Every row gives one point. The window is the flat piece filled in between its corners: a triangle in 3 columns, a solid with four corners in 4, and so on. A path goes straight from each point to the next, and from the last back to the first. After which points does the path pass through the window?

Window:
[[-54, 15, 6, -7],
[-26, 37, -20, -20],
[37, -39, 30, 12],
[20, -46, -4, 9]]
Path:
(1): [-11, 15, -14, 22]
(2): [-34, -5, -6, -34]
(3): [-44, -1, 10, -24]
(4): [-43, 15, 3, 6]
(5): [22, -29, 13, 29]
(6): [22, -43, 14, -15]
(7): [16, -60, 15, -1]
(8): [21, -41, 9, 51]
(9): [16, -24, 16, 47]
(10): [13, -39, 33, -20]
(11): [-11, -31, 27, -33]
(12): [-17, -6, -3, 48]
(13): [21, -2, -3, 49]
(14): [17, -26, 3, -24]
(15): [18, -30, 27, -24]
(16): [23, -14, 8, 35]
Through the window after points: 3, 5, 15

Window:
[[-31, -1, 20, 19, -36, 25],
[-42, -27, -30, -17, -58, 17],
[26, 16, 27, -15, 23, 3],
[-5, 14, 22, 29, 44, 28],
[34, 4, -4, 17, -23, 19],
[29, -28, 29, -8, 28, -3]]
Path:
(1): [5, -20, 15, -3, -9, 24]
(2): [-14, -15, 21, -21, 5, 55]
(3): [-29, -3, 10, 8, 1, 2]
(4): [11, 16, 20, -1, 18, -28]
(5): [31, 7, 27, -19, 16, 46]
(6): [9, 0, 40, -3, 21, 60]
(7): [-18, 6, 13, 26, 27, 3]
(8): [28, 18, 17, 14, 10, -25]
(9): [33, -8, 32, -6, 21, 55]
(10): [1, -11, 0, -8, -15, 44]
(11): [2, -2, -10, 11, -7, -6]
(12): [-4, -13, 6, 12, -9, -14]
Through the window after points: 4

Window:
[[-4, -47, -1, 12, 14, 7],
[6, -20, -33, 20, 19, 25],
[-7, 48, -50, -50, 25, 16],
[-8, 3, -15, -1, 22, 43],
[5, 37, 16, -9, 4, -29],
[28, 5, 18, -8, 0, -7]]
Path:
(1): [1, -18, -4, 4, 32, 2]
(2): [3, 34, -21, -33, 60, 8]
(3): [1, 28, -30, -31, 5, 10]
(4): [12, 5, 18, 6, -21, -13]
(5): [25, -11, 21, 4, 22, -2]
(6): [7, 10, 7, -3, 25, -14]
(7): [15, 35, 8, -15, -32, 11]
(8): [-4, -23, 5, 4, -23, 0]
Through the window after points: 2, 6, 8

Window:
[[40, -6, -14, -1, 2, 8, 13, -60],
[-39, -33, -2, 9, -5, 45, -20, 8],
[-25, -11, 10, -14, -11, 17, -26, 28],
[-13, -13, 19, 1, -17, 3, 30, -11],
[-55, 31, -2, -1, -18, -9, 3, -2],
[-32, -24, -15, -18, 7, 0, -1, -3],
[16, 6, 22, 0, 32, 34, 38, -21],
[35, 20, 0, 34, 24, -10, 52, -24]]
Path:
(1): [-10, 0, 14, 9, 30, 12, 5, -51]
(2): [11, 6, -12, -2, 0, 21, 21, -1]
(3): [0, 4, 2, -5, -2, 29, 18, -5]
(4): [-23, -11, 32, 13, 34, -16, 4, -13]
(5): [-28, -12, 16, -3, -11, 4, -7, -16]
(6): [-21, 6, -14, -10, -8, 25, 14, 14]
(7): [-4, -4, -7, -16, -55, 21, 48, -19]
(8): [-48, 23, 7, 7, 9, -11, -8, 0]
(9): [-32, 11, 12, 15, 15, 3, -1, -32]
(10): [-7, 16, -22, -21, -35, -2, 26, 10]
(11): [10, -8, -7, -15, -12, 35, 35, -17]
(12): [-18, 17, 11, 11, 15, -10, -1, -22]
Through the window after points: 3, 7, 9, 11
